Every row gives one point. Two turns around zero, p and q, are shown by what they do to some points. Where does a point land after both, in the order given? Backwards means that the second turn is done in reverse. Each puzzle has new turns, and all numbers are rounded.

Turn p:
-14 -44 => -17 -43
-5 21 => -4 21
-5 25 => -3 25
23 -1 => 23 -2
Turn q:
-1 25 =>  2 25
 4 -4 =>  3 -4
19 22 => 21 20
-21 -43 => -26 -40
Where do these land?
p, then q:  3 12 =>  5 11
p, then q: 22 30 => 27 25
p, then q: -13 -44 => -21 -41
p, then q: -12   1 => -12   3

Turn p:
-21  45   5 => -47   7  15
 15 -21 -30 =>  18 -10 -34
 8  4 19 =>  4 15 14
-3 18  9 => -15  10  10
  1 -47  -4 =>  41 -23  -5
Turn q:
-27  -5  -7 => -13 -21  15
-26  14  30 => -24  16  31
  8 -12   6 => 15  3  3
 45   3 -29 =>  21   1 -49
Where do these land?
q, then p: 25 36  0 => -38  -9 -20
q, then p: -19 -22  17 => 17 16 25
p, then q: -22  31   8 => -19  -3  34
q, then p backwards: -14 -17 -17 => -22 -16  -5
q, then p:  31 -28  -7 =>  16  25 -30

Turn p:
 -3  15   4 -44 => -12   3 -14 -43
 8 -8 19 48 => 21 -3 35 33
 2 17 -6 20 => -8 17 13 15
-19 -10 -11 -13 => -15 -16 -17  -2
 12 -14  -7 -11 =>  13  -1 -18  -3
Turn q:
-26  -8 -17 -24 => -14 -31 -19  11
-19  -5  -3  24 => -13   7  12  25
 -6  18  25 -24 => -21   3 -16 -30
 20  18  -8 -20 =>  19   2 -23 -17
 22 -37   3  24 => 21 -5 44  5
10 14  0 20 =>  8 24  3  5
Where do these land?
q, then p backwards:  8 31 -8 27 =>  31  13 -24  11
p, then q: -13 -16  13 -41 =>   9 -46  -7  -5
p, then q:   3 -21 -11 -30 =>  23 -25 -12  12
q, then p: -11   6  -3  28 => -11   8  26  10
p, then q: 14  0  8 15 =>   6  16   7 -11

Turn p:
 45 -13 -19   9  21   0 =>  20 -19 -17  21  31  24
  2 -19 -17  19  -1  17 => -24  -9  -7  18  12  10
 17  27  37 -10  -1  -6 =>  36   0  19  -7 -27   8
  7 -27  30  -1  -3  -6 =>  7 -7 36 12 10 -8
 -9 -15   2  10 -32 -33 =>   0   5   3  24  -4 -44
-20  17 -26   1  16  12 => -18  16 -26 -19   1  13
 -7  33  -8  -5 -16   0 =>   3   3 -20 -12 -30  -5
-18 -32   3 -39  -5   6 => -16 -18  22 -30  21 -24
-17  29  -4  15  21  11 =>  -8  28 -13 -10 -14  25
Turn q:
-22   3   0   5  19 -30 =>  12   8  24  -3  26 -19
 -8   7 -12  20  25  -8 => 27  9  6 11 19  0
-38  18 -15  25 -13  11 => -11  33   8  13  27  27
 48 -26   6 -12 -30 -11 => -23 -32 -37   3 -22 -29
 20  12  -7 -12  -2 -22 =>   6   4 -18 -17   0 -24
 -8 -11  -2 -17   9  21 =>   2 -16   9 -11  -6  22
  8  -4  30 -10  -8  39 => -14  -7   8   4 -43  22
Where do these land?
p, then q:  -4 -27  11  -9 -25  11 => -14 -14  29  11   7 -17
p, then q:   8  24 -26  20 -13 -46 =>  16  21 -47   7  28 -16
q, then p: -21  10   9  12  17  29 =>  -2 -13  15   6 -27  26
p, then q backwards:   2 -15   4 -29  -4   1 =>  -7 -14  -2 -20  12 -18
p, then q:   5   3 -48  25  14 -27 =>  40  17 -25   3  34  13
q, then p:  -5 -28   5 -10 -19   3 => -26   9  16  -3  12 -12
q, then p backwards: 19 19 22 22 20 -6 =>   3  16  19  14 -15 -33
p, then q: 15 25 17 -8 10 31 => -23 -16 -10  -3 -27  25
p, then q backwards: -19 -13   7 -22   1   4 => -16   0   7 -22  -2 -18

Turn p:
-12 -23  24  10 -25   3  -4 -12 =>  20   5   3 -13 -24 -13 -16 -22
-14 -21 -22   1  -6   5   0  17 =>   2  -9 -22  11 -13  18 -17   2
-16  -6   1  -9  11   5 -19 -47 => -19  35  14 -17   4  -7 -30  -4
 24   3  29  19 -32  10  21  -6 =>  23   4   4 -18 -23 -14  37 -20
-13  21   6 -15  22 -12  42  19 => -35 -37   0  13   2 -20  19   6
 27   5  -3   8  29 -26   5  22 =>   0 -26  -5   1  41  11  19  -3
  4  -1  -6 -26 -11 -10 -21  -3 =>  13  11  -8  -3  10 -11 -15  25
-14 -20 -35  27 -45   8  10   2 =>  15  20 -41  22 -36  15  -2 -21
  6  44 -15 -11  30   8  -6  -7 => -29  14  23  15  23   7  17  26
-11  11  17   5  18   6 -48  -3 =>  13  10  43   7  16   9 -25   5
 19 -11   2  -9  10   4  20  19 =>  -3 -26 -11 -16   0   8  15   8
Turn q:
-14   7 -17 -26 -22  33 -21  -5 =>   3  30 -31 -15  20  27  -8   4
 -1  15   3  17   5 -17  17   8 => -15  -1  22  13 -10 -12   0   8
  4 -11 -23  15  -4 -11   8  -4 =>  -3   5 -10  18 -11 -13  17  -7
-21 -26   0  17  36  26   2  -6 =>  -2 -34 -17   9  38 -12  15   8
 -2  20  25  16   5 -28  21  26 => -15 -14  38   9 -24  -8 -12  22
-25 -14  -9 -14 -15 -34  18  22 => -26 -10 -21   0 -43  -2  -6  14
 -4  24  -9 -25  -9 -19  -4 -21 => -21  23  -1 -13  -8   2 -20 -25
 34 -12 -23 -20  -3  16 -35  16 =>  51  22 -25  -6   0  -6 -13  -3
 24 -13  22  30  11  20 -30 -23 =>  37 -16  18  16  30  14  12 -24
  3  10  30 -11  -4  14  24 -13 => -11  -4  25 -31   8  11  12   3
Where do these land?
q, then p:  -9 -19  -4   1 -13  -8   2 -35 => -28  21 -11  -7 -19  -3  -3 -11
p, then q backwards: -17  26  38 -36   1  30  -1  46 =>   7  -8  40  30  14 -19  31  51
p, then q:   7 -13  -7   7   1 -31 -16   3 =>  15   0  -3   7  16 -26  -6 -18
q, then p: -12  -7 -34   4  13  -7  -9  -9 => -13  17 -14  20  18   8  -5 -18
q, then p:  -2  22   8  13 -13 -12  34  -8 =>  -3 -14  17  11 -24 -30  -2 -11
q, then p:  27  -9 -22  -5   0 -14   9 -19 =>  -9  20 -15  -2  10 -29  14  -7
q, then p:   1  35  37 -11  19  25 -20  23 =>  21 -25  40 -17  19  18 -15  27
q, then p:  14   1 -18  21 -32  -2   3 -11 =>  -9  13   5  10 -16  -8  36 -14
q, then p backwards:  -7 -34   2   6  23  18  -2  10 =>  17  -4   1 -14  -2 -25   9  32

Turn p:
  5  -3  -5  -7  -1 -19   2   2  22 =>  -4  -1  -3   0   5 -16 -16  20  -2
-13   1  -2 -14   2 -14  11 -11  19 =>  -4   2  -7 -13  -3 -18  -2  21  13
  0  -6 -19   0   1  15  -5 -21 -15 => -10  -6 -16  -6  -8   0  20 -15 -14
 11  18 -11  15  10  12  -5 -10   6 =>  -1  10 -15  -4  24   1   5 -13  -9
 -7  -5 -10  -2   6  15  16  10  -6 =>  12   0  -2 -15  -9  16   7   5  -8
  5   2  14  14   3  -4   5  12 -15 =>  2  5 21 10  6 15  4 -2  0
  3  19  -5  -7 -12 -13  -3  11 -16 =>   3  13  22  -3  -6 -13  -6 -13  -9
 -3  -4  15  -3  16   2 -12   3   5 =>  -4 -15   1  -2   9   8  -8  -3  16
-14 -15  11  12 -19   1 -17 -10  -2 => -14   2  -9  24 -18   4   1  -7  14
13 -7 13 -8 -8  6  9 15  2 =>  22 -10   8  11  -2   2  -4   7  -2
Turn q:
 -1 -11  -7 -13  -7  15  12  -9 -14 =>  -7 -26  -3 -10  -2  -1   6 -12  -7
  4 -12   4   1   2 -16  15  16   3 =>  3 -7 -5 25  6 -8  0 11 -5
 17   7   6   3 -12   5  -9   9  -1 =>   4  10  -4   0 -10   2 -16  -4 -14
 -4   1   8  -6  11   4 -12   3   8 => -1  3 13 -5 -5  4 -6 13  6
  9   2 -13  -3  -3 -20  -5 -16  -8 =>  -2   4 -15  -9  16 -16  -7  -8   8
-21  12  -2  -1  15 -11  -3  -2  28 =>  8 15  4 -4  4  5 17 26 20
-5  2 29  0 -3  5 16 -1  2 => -15   3   9   9 -17  -8  15   6 -13
  2  14 -11   1   0   7   0  20   3 =>  21   4   2  -1   4  12  -1   3 -13
-23 -23   0  -3 -10   6   3 -12 -24 => -31 -22   0  -1   9  11   9 -14   2
 11  21  -9  12  16   8 -15   0   4 =>  22  19  14 -11  -1   2  -8  -9   7
  9 -13  -4   8 -10  -3  -2  -9   1 =>  -4  -2 -15   5  -5  -2  -7 -11   8
Where do these land?
q, then p:   3   9   4  -5   3 -12  -1  -6 -10 =>  -9   0  12 -10   4  -5  -3   1   7
p, then q:   8   5   8  -7  12   9  17   6 -12 =>   1 -14   8   5 -15 -18  -4   2  -9
q, then p: -33   0 -12   2   1   1  -9  38  -7 =>  19 -15  -5  -7  15  40  10 -15   2
q, then p:   1   4  -1  11 -19   7   0  -3 -10 =>  -5   5  -8  -7  -6  -6  18 -10  -2
p, then q:   7 -10   0  12   7  -8  -5   7   9 =>  1  0 15  4  3 16 -4 -3  5
p, then q:  -5  -4   3 -13 -10  -1  20  -5 -10 =>  -1  -1 -14  12  -5  -9   2   5 -19
q, then p:   0   0 -12   6   3   3   1 -12 -11 =>  -5  -8  -9  -4   5 -10   9   7   5
p, then q backwards:   7   3   6   0   5  -1  -4 -11  48 =>  11 -12 -19 -12  -3 -41  -6   1  10
p, then q backwards:   7  -2 -10 -10 -11   1  -8  -1 -10 => 14  0  7  0 -4  9 11 -2 -8
p, then q:   5  -7  14   3   9   3 -12 -13  11 =>  9 -6  1  9  0  6  5  2 23

Turn p:
13  3 38  8  0  4 -9  2  4  0 34 =>  14   1   9  21  18  25  -9 -25  19   9 -14
  8  14  -8   1   7  -7   0 -14 -13   3  14 =>  -6 -10 -14  16  11  -8  10  -9  -5   2  -3
-18   6   0  -7 -14  -8  19  -9  22   3 -15 =>  -9   4  17   2 -22   6  19  12   2 -16  11
  3   8 -10   9   0  38  -4 -12   1   7   1 =>   1   9 -20  22  -6   8 -18  17 -13   3  -1
-27 -46   3  -1   9  23   7  23 -13  13 -16 =>  12  -5  30 -23 -14 -11 -30  32 -10  24 -13
 11   8   6   8   5 -11  -5 -11  -4 -33  -6 =>  -3 -10 -17 -11  -7   8   1 -28  -3 -16  -7
  3   2  -9  -2  -3 -10  -7  19  -1  -1  40 =>  -4 -15   3   5  38   4  -6  -3  16   5  13
-12  10  -9  -3   4  -8  -6 -10 -10  -5  -2 => -13  -8  -3   3  -5 -10   2 -10 -11   0   9
 14  13  -9   3   0  -3  25   5 -13   1 -20 =>  21  -4 -11  -5  -2 -12  20   9 -16 -15  -1
  5 -41   5  11   1  -5  -7 -10  -5 -16 -17 =>  -3  -8  -8 -31 -23   0  -9  -1  13  12 -24
  9  15  -6   5   8  -2  -2 -11  34  13   1 => -14  23  -5  19   2  -3   5   5  15 -22  -3
-23  12  -9   3   2  -9 -13   2 -10  -5 -13 =>  -7  -6   2  -3 -12 -18  -7 -12 -10  -2  21
  7  -6  -4 -45   4   8  -5  21  17   6  14 => -15  25  18 -14  36  15   2  13  -8   8   5
  5   0  11  10 -22 -10   6   4  -9  13 -15 =>  24   1   1  -2 -15  -5  17   0  11   8   7
Turn q:
 -7   6   9   0 -10  12 -24  -6   6  -6  10 =>   8  11  -6 -27  -2   1   3 -10   3   2  11
 14  20  -8  13   3 -16  18  -6   6  -1  -1 =>   4 -15   3  13  13   0  25   1  -3   3 -15
 14  -7  17   3   8  -9 -16 -25 -30 -18   8 =>  11   8 -11   7   9  -4  13  16 -11  -5  43
  1  15  11  -8 -12  -2   7  12   0  -8  27 =>  11  13  -9   3  -1  22   8 -21 -13   3  -5
  8  14   2 -12   3 -14   2 -19   6  -3 -13 =>  -2 -19  13  -4  -4   6  19  10  -7   6   7
-15  -8  12  12   8  31 -22   6   8  25 -22 => -15  14   9 -20  -2 -23 -22  -1  30  22   4
  4  -6  19  -9   3 -21   8  18 -25  25 -16 =>   2  15  25  36 -12   9  -8  14  10  11   6
-17  -5 -26   2   4  -7  26  -1 -10 -19   6 =>  -5  -8 -10  16  -7 -15   0  -2 -27 -23 -17
13 21  1 -3 13 13  1 -9 13 -8  1 => -11 -10  -2 -14  17   5  13  -4 -10  15   0
  3  -6 -15  -8 -17  -7   7  37  20 -21 -14 => -21   6   3  -4  -6  26   1   1   9 -30 -31
-12  -7   1   7  17  -2 -12   3  24  15  -4 =>   0  -2  -7 -15  -7  -8  -9  16  14  19 -15
 16  -3  -8 -15  -7  10 -23  19  -7  13  -8 =>   1  12  24 -11  14  15 -21   4   9  -6   4
-26   0  -4  25  -1  17   7 -16  -9  14  13 =>  13   1 -11   2  -3 -39  -7 -21   0   8  -1
  3 -35  -8  -6 -10  -5  20 -11  -1  -9  13 =>   3 -21 -23  17  -8   5 -15  -2  -2 -23   7
Where do these land?
q, then p:  -8   4  -3   0 -11   5 -10 -35   7 -40  11 => -19 -33  -4 -16  20  13  22  13 -18   8  -3
p, then q:  13   5   6   6  -8  12 -11  -1 -11  18  14 =>   9  -7   5   1  23 -11  -2   5  11  12 -11
p, then q:  -5   6  -9   1   4 -12   6   3  -5  23  17 =>   4   3 -16  17  -3  -4   5  15   8  11 -13
q, then p:  14 -11  -7   2  10 -21  -8   7  12  13 -27 =>  16  17  23 -17   1   5 -18   6  12 -12   3
p, then q:  -9 -29  -9   1 -21  10  27   6  10 -48  11 => -33  11 -13 -18  -8  17 -47 -13   1 -17  13
q, then p backwards: -11   3 -28   5   8  10   7   9 -10   8 -28 => -20 -10  -3  -2  37  -9   5   1   8  11   2
p, then q:   8  11  15  10  11   3  20 -10  -6  -8  16 => -20  -6  -7   7  12 -18   4   7  12 -11  12
q, then p backwards:  -4 -29  16 -11   7   7  -2   8  12  21  13 =>  -2 -16   0  22 -12  23 -26  -2   0  -5   5
p, then q backwards:   5  12  12 -13 -18   4  -8  -3  22  -1 -19 =>  -5   5  24  -8 -15  -5 -14  16 -10 -15   2
q, then p:   0  10 -18  -2  12  -4 -15  15  11 -17 -19 =>   8   5  24 -18  -2   0  -1  -5 -25  -7  10
p, then q:   7   5  10 -16   2  -3   0   1 -21  16   4 =>  5 -8  9 23  7 -7  1  4  1 18  4
q, then p: -10  12  14  16   4 -12  -7   0 -21  15   8 =>  19   4  -8  17  11  -9  20  -7  13 -11  -1

Turn p:
-29  11  -6 -16  -6 -12  13  -3   7 -13  19 -11 =>   5 -14  -1   6  12  -4  15   3   0 -15 -38   0
  4 -13  14   8  19 -12   1  24   2  -9 -13  -3 =>   2   6  10  13  13  16   9 -16  17   0  20  -3
 14   2  15 -15 -13  14  17  -3   1  -8   9   5 =>  -5 -20   2 -23  -9 -10   3  -3  11   1  -2 -15
-13   6   4  15 -16   0  27 -31  10  -2  16   4 =>   8 -24  17 -23   5   2 -11  19  -5   1 -24  14
  4 -19  -2 -14   4  13 -22  -3 -22  31  -2 -15 =>  -9  32  -4  16 -14 -20  -8  13   4  21   2 -16
 -7   6   9   0 -24  19  -5 -15  21 -16  15   8 =>   0 -14 -22 -30  -1   4 -11  10  11  -9 -17   4
 -9   1  -1 -20  16   7  -7 -26 -17   1 -14  -8 => -22   2   4  19   5 -23 -18  14  -3 -10  -1  -8
 -5  -6   0  12 -17   5  18   9  -9 -15 -16  -5 =>  -4  -1  14 -14   3  10  21  17   4 -11  11   1
 17   2 -14  22  18  -1 -13  26  -5  -2   7  -1 =>  19  21  -1   6  -9   0   8 -23   1  -2  20  18
 -9  -8   2   7  -3   6  24 -14  19  16   0  -4 => -13  -4  20 -13   2  12  -7   5  -1  16 -20   8
 30  -6  -4   4  -7 -12 -19   3   4   0  -4   0 =>   7   5 -19  -6   8  -5   2  -8  -7  18  24   1
-13 -13 -12 -20  -1   3 -13 -12 -17   7   9  17 =>   5  16  -5   4  -2 -11 -16   9 -15  -9 -13 -26
 10  13  11  21  19 -20 -13  24  -8  19 -20   2 =>   9   1   3  34 -11  20   2 -10  -2  13  32  11
  5  22 -16  -6   9  -9  -9  24  14 -11  -7  12 =>  -1  -5 -19   9  -2  11  12 -29 -15 -16   7   7
Turn q:
-24  -9  -3   7 -12  16 -19 -34   6   0   7   0 =>  11   8  10 -22  16 -16 -10   6  36  -1   1   5
 28 -15   3  -5  -3 -18   5  14  13   0 -16   9 =>   4  -2 -26   8 -19   8  22 -14  -9  -3  -7   9
 -6   3  16   9  -4 -33   0   1   3   8  13 -30 =>  11  21  -1   9 -27   3   0  22   2  11  16 -19
  6   4  13   5   2  23 -14 -14  -9  22  22  -2 =>   7 -18   7 -16  -1  -7 -24   0   7   3  29   6
 17  -6 -16 -31  -2 -14   9  26   1 -18  -1  13 =>   5 -16  -1   6   1  16  35 -12 -23  -2 -20  -8
-15 -11  -3  20  14  28  -7 -23  -9 -20   9   0 => -13 -11  19   0  14   1 -21   6  38  -2  -7   9
  1  12   9  -7   9 -18  18  -3  23   7   0 -23 =>   0  16  -5  -3 -26   2  -1  21 -15 -19   0 -12
-22  -8  16   0   8  15  -8  -8 -13  14  -3  -8 =>  10   2  18   9   5 -18 -17   9   6  -1  11  17
  4   5 -21   2  -4  -9   7  28  10   3  -9 -15 => -21   7  -3   2 -12 -10  21   0 -19   9  -7 -11
 12  19   3  -7  -4   0  -6  21   1 -15 -14   7 =>  -9   2  -2  12   6   5  11 -25 -14 -10   4 -12
 -1   4 -13   2  -4  15  -2 -21 -28   0  -9   7 =>   5 -10   2  -1  19 -11 -26 -11   5  11 -16  -1
-11   5  -8   6  18   2  -8  -4  -6   1   2  24 =>  -6 -11  -9   6  29   1  -4  10   5  -2   3   5
 10  -3   4  -3 -19  -7  25  18   8  -4   0  19 =>  -1  10  -7  -8  -3  27  15 -13 -20   7  -7  12
Where do these land?
p, then q:  -9  -1  -3  16  17  -7 -11 -15   8  12  -2  13 =>  -4 -14  -6   7  16  -9  -6 -14  13   1  19   0
p, then q:   0  -1 -22   4 -27  -6  -4   1   1  11  -1  -6 =>  -2  -6   1   4   8  -2  -6  -4 -31  15  -8   0
q, then p:  -8   9  -1   5  -8  -3   3   2 -16 -21  15  11 => -16   7   5   7 -13  -4 -14  -3  19   6  -3  11
q, then p:   3  20  13 -16   6  21  -3 -16  -4  11  -6 -12 =>  18  -3 -22   6  20 -16  -4   5  11  -4  13  -9
p, then q:   6  34  17  -2 -32  -3 -11  24  -2   8 -20   2 => -14  -2  19 -31  -5   4  12   1  -4  37 -18  18
q, then p:  23  -2 -19  -9   3  18 -22  28  -6  12  17  18 =>   9  17  34  -5  16 -10 -13   3   0  12 -22 -25
q, then p backwards:  -4 -19 -21  -7   3   8  21  -4  15 -48   4  -5 => -41  -5   6  -9  -5  16  35  14  17  -1   8 -11
q, then p: -14  -4   4 -17  -4 -19   4   4   7 -15   4  -5 =>  -9 -15  11  -7 -11  -2  15  -5  12   0  13   9
q, then p:  -1  -6  -8  -7  -1  -8 -10   8 -22   3 -13 -17 => 10 -3 10  8  6  6  3 12 -5 24 13 10
q, then p:  -3 -19   2 -13   5  28  -7 -10   2   6  -3   7 =>   5  -8  -2  -7  19  10 -16 -13  -1  -1   9 -22
p, then q: -13  -3  -5   1  12  15  13  -4  14  20 -13 -25 => -2 29 -2  5 24 -5 -6  4 -6 -8 13 19
p, then q:  -9   0   0   9  12 -11  12  -2  -4  22   1  16 =>   4  -1   2   7  -5  -5 -17 -20   8   6  18  10
q, then p:  24  -7  20  12  28 -26  13 -11  -3  -5   7  12 =>  -1  36 -12 -33 -13   6   7   1  -3 -11   7  15
p, then q:   3   0  22  25 -14  -7   1  -5  10 -16   9  -8 =>  -3 -23  -8 -11  -6   6  22  -1  -7 -15   2  19
